Rows are points. Examples show where two turns around zero, p and q, send a point. Where does a point land after both, in the order given? Backwards means that the second turn is done in reverse. Each puzzle has new turns, and all numbers are rounded.
(in the rows, 128 means zero)

Turn p:
[159 121] -> [135  97]
[ 94 147] -> [130 167]
[131 116] -> [118 120]
Turn q:
[ 95 103] -> [ 94 104]
[147 131] -> [147 130]
[142 150] -> [143 149]
Where do these land?
p, then q backwards: [ 93 136] -> [119 163]
q, then p: [105 117] -> [109 145]
q, then p: [140 104] -> [111 108]
p, then q: [148 157] -> [163 121]
p, then q: [153 126] -> [136 104]

Turn p:
[ 91 112 128 187] -> [122  90 143 186]
[125 113 115 107] -> [113 119 129 105]
[131 182 138 117] -> [127 183 121 138]
[144 119 117 108] -> [127 125 117 101]
[132 110 141 114] -> [137 121 142 109]
[144 131 129 134] -> [141 130 117 128]
Turn q:
[158 139 107 167] -> [162 129 128 170]
[120  96 111 104] -> [112  89 131 114]
[153 164 145 137] -> [161 163 127 128]
[ 94 114 115 110] -> [ 95 108 112 117]
[115 106 137 128] -> [106 122 142 127]
[129 149 153 122] -> [132 157 128 112]
Where do these land?
q, then p backwards: [130 104 140 111] -> [115 106 132 110]
p, then q: [ 78 106 142 135] -> [ 91 153 163 131]
p, then q backwards: [137 105 141 138] -> [152 118 115 120]
p, then q backwards: [138 165 119 123] -> [111 161 138 139]
q, then p backwards: [141 188 117 125] -> [182 158 131 134]
q, then p: [133 121  95 122] -> [130  96 119 118]
q, then p: [139 106 141 141] -> [149 130 149 137]
